Rows are points. The window is the flat piece filled in between its corners: a triangle in 3 columns, a solid with four corners in 4, and so on. A path goes straight from each point to the next, and from the last back to the first. After which points does the path pass through the window?

Window, 3 rows:
[[ 0.07  0.02 -0.50]
 [-0.20 -0.06 -0.20]
 [-0.01 -0.22  0.54]]
Path:
(1): [-0.08  0.07 -0.07]
(2): [-0.35  0.27  0.05]
(3): [ 0.23 -0.44  0.43]
(4): [-0.04 -0.41  0.25]
(5): [-0.12  0.08  0.13]
(6): [ 0.11  0.30 -0.42]
(7): [-0.24 -0.31 -0.67]
(8): [ 0.03 -0.45 -0.30]
(9): [ 0.10  0.25 -0.34]
(10): [ 0.06  0.07 -0.03]
(11): [ 0.11 -0.38  0.05]
(12): [ 0.00 -0.32 -0.28]
(13): [-0.14  0.19 -0.03]
(14): [-0.13  0.28 -0.69]
(15): [ 0.05 -0.41 -0.30]
(16): [ 0.13 -0.25 -0.41]
Through the window after points: 2, 4, 12, 16

Window (6 x 6):
[[ 0.42  0.41 -0.26 -0.01  0.02 -0.38]
 [ 0.14  0.39 -0.17  0.40 -0.09 -0.13]
 [ 0.14  0.43  0.07  0.18  0.55 -0.03]
 [ 0.31  0.27 -0.53  0.08  0.08  0.07]
 [-0.74 -0.52  0.30 -0.86 -0.20 -0.09]
 [ 0.26  0.00  0.13 -0.17 -0.14  0.08]]
Path:
(1): [ 0.26  0.77 -0.11 -0.10 -0.24 -0.06]
(2): [ 0.21 -0.10 -0.32 -0.01 -0.04 -0.17]
(3): [ 0.17 -0.46 -0.17  0.50 -0.05  0.29]
(4): [-0.21  0.25  0.20 -0.70 -0.06 -0.15]
(5): [ 0.04  0.36  0.28 -0.33 -0.26 -0.05]
(6): [-0.04 -0.37 -0.51 -0.11 -0.06 -0.31]
(7): [ 0.23  0.17 -0.10  0.30  0.02 -0.25]
(8): [ 0.06  0.47  0.02 -0.23 -0.02 -0.20]
(9): [-0.39  0.76  0.28 -0.11 -0.14 -0.08]
(10): [ 0.42 -0.29 -0.07  0.00  0.44 -0.10]
(11): [ 0.26  0.06 -0.43  0.09  0.15 -0.13]
(12): [ 0.06  0.41 -0.20  0.01  0.03  0.01]
(13): [ 0.12  0.21  0.16 -0.11 -0.25  0.10]
(14): [ 0.31 -0.14  0.01 -0.17  0.04 -0.01]
(15): [-0.06 -0.13 -0.26 -0.10  0.09 -0.19]
(16): [ 0.02  0.47  0.35  0.00 -0.14  0.41]
Through the window after points: 13

Window:
[[ 0.31 -0.01 -0.01  0.50  0.65 -0.51  0.32  0.22]
 [-0.40 -0.07 -0.40 -0.04 -0.12  0.09 -0.50  0.00]
 [-0.38 -0.09  0.51 -0.38 -0.35  0.32 -0.26 -0.06]
 [ 0.32  0.02  0.14  0.15  0.12  0.02 -0.47 -0.08]
 [ 0.58  0.16 -0.51  0.36 -0.09 -0.05  0.25  0.08]
 [ 0.08 -0.06  0.04 -0.10 -0.06 -0.46  0.07 -0.26]
 [ 0.13 -0.35 -0.36 -0.53  0.09  0.32 -0.13 -0.34]
 [ 0.50 -0.40  0.45  0.81 -0.07 -0.23  0.11  0.06]]
Path:
(1): [ 0.35 -0.23 -0.08  0.12  0.00 -0.01 -0.24  0.21]
(2): [ 0.23  0.09  0.07  0.37 -0.14 -0.26  0.35 -0.29]
(3): [-0.03  0.27 -0.14  0.32  0.30  0.06  0.07 -0.42]
(4): [ 0.28 -0.15  0.09  0.16 -0.08 -0.40 -0.05  0.11]
(5): [ 0.07 -0.27  0.21  0.02 -0.14 -0.06 -0.17  0.25]
(6): [-0.10  0.03  0.01  0.19  0.03  0.31 -0.19 -0.40]
(7): [ 0.27 -0.04 -0.09 -0.01  0.10  0.00  0.53 -0.63]
(8): [ 0.36 -0.20 -0.09  0.05  0.06 -0.20 -0.53  0.49]
Through the window after points: 1

Window, 11 rows:
[[-0.35 -0.31  0.11 -0.15  0.28 -0.25  0.35 -0.26 -0.43 -0.07  0.05]
 [-0.49 -0.11  0.48  0.61  0.10 -0.12  0.08  0.30  0.49  0.47 -0.72]
 [ 0.20 -0.21  0.07 -0.17 -0.13 -0.16 -0.04  0.11 -0.29  0.45  0.03]
 [-0.14  0.02  0.03  0.46 -0.03  0.00  0.45  0.99  0.13  0.13 -0.61]
 [-0.44 -0.19 -0.19  0.21 -0.25  0.31  0.03  0.72  0.39  0.23 -0.67]
 [ 0.05  0.21 -0.11 -0.47  0.31 -0.24 -0.13  0.00 -0.46 -0.04 -0.11]
 [ 0.06  0.31  0.20  0.00 -0.26  0.32 -0.26 -0.21  0.07  0.13  0.45]
 [-0.20 -0.10 -0.35  0.34  0.48 -0.13  0.38  0.31 -0.02  0.53 -0.38]
 [ 0.47  0.06  0.06 -0.35 -0.17  0.12 -0.02 -0.07  0.49  0.10  0.21]
 [-0.07  0.24  0.00 -0.18 -0.44 -0.34 -0.17 -0.15  0.28  0.12  0.41]
 [ 0.32 -0.14  0.01  0.48 -0.20 -0.13 -0.35 -0.29  0.35  0.03  0.06]]
Path:
(1): [-0.15 -0.45  0.24  0.26  0.43 -0.40 -0.36  0.32 -0.20 -0.10  0.11]
(2): [ 0.14 -0.23  0.21  0.17  0.14 -0.35 -0.09  0.24  0.46  0.09  0.27]
(3): [ 0.04  0.23 -0.25  0.26 -0.33  0.32  0.04 -0.10 -0.15  0.20 -0.65]
(4): [-0.12  0.25 -0.05  0.01 -0.48 -0.14  0.08 -0.08  0.12  0.18  0.06]
(5): [-0.03 -0.02  0.05 -0.19  0.17 -0.24 -0.23  0.13  0.07  0.11  0.03]
(6): [-0.13  0.02  0.24 -0.10  0.05 -0.28 -0.50  0.06  0.36  0.24  0.45]
(7): [ 0.05  0.15 -0.17 -0.01 -0.34 -0.14  0.15 -0.09  0.00  0.04 -0.11]
(8): [ 0.14  0.44 -0.22 -0.11 -0.14 -0.14 -0.05 -0.33 -0.35 -0.09 -0.23]
(9): [-0.03 -0.12  0.10 -0.32  0.19 -0.17 -0.07  0.26  0.09  0.20  0.14]
(10): [-0.14 -0.51  0.16  0.08  0.15 -0.71 -0.47  0.45 -0.24  0.16  0.07]
(11): [ 0.02  0.20  0.09  0.05 -0.13  0.28  0.27 -0.04  0.12  0.36 -0.25]
(12): [ 0.20  0.21 -0.25  0.17  0.04 -0.09  0.24 -0.39  0.17  0.34 -0.70]
(13): [-0.13 -0.30  0.13  0.04  0.07 -0.13  0.00  0.22 -0.11  0.09  0.27]
(14): [-0.03 -0.19  0.30  0.22  0.33  0.08 -0.42  0.53  0.37  0.60  0.24]
(15): [ 0.00  0.10 -0.20 -0.29 -0.34 -0.17  0.26 -0.43 -0.22 -0.12 -0.18]
(16): [ 0.00  0.31 -0.38 -0.01 -0.12  0.20  0.61  0.11  0.22  0.75 -0.55]
Through the window after points: 2, 4, 6, 8, 10, 12, 16
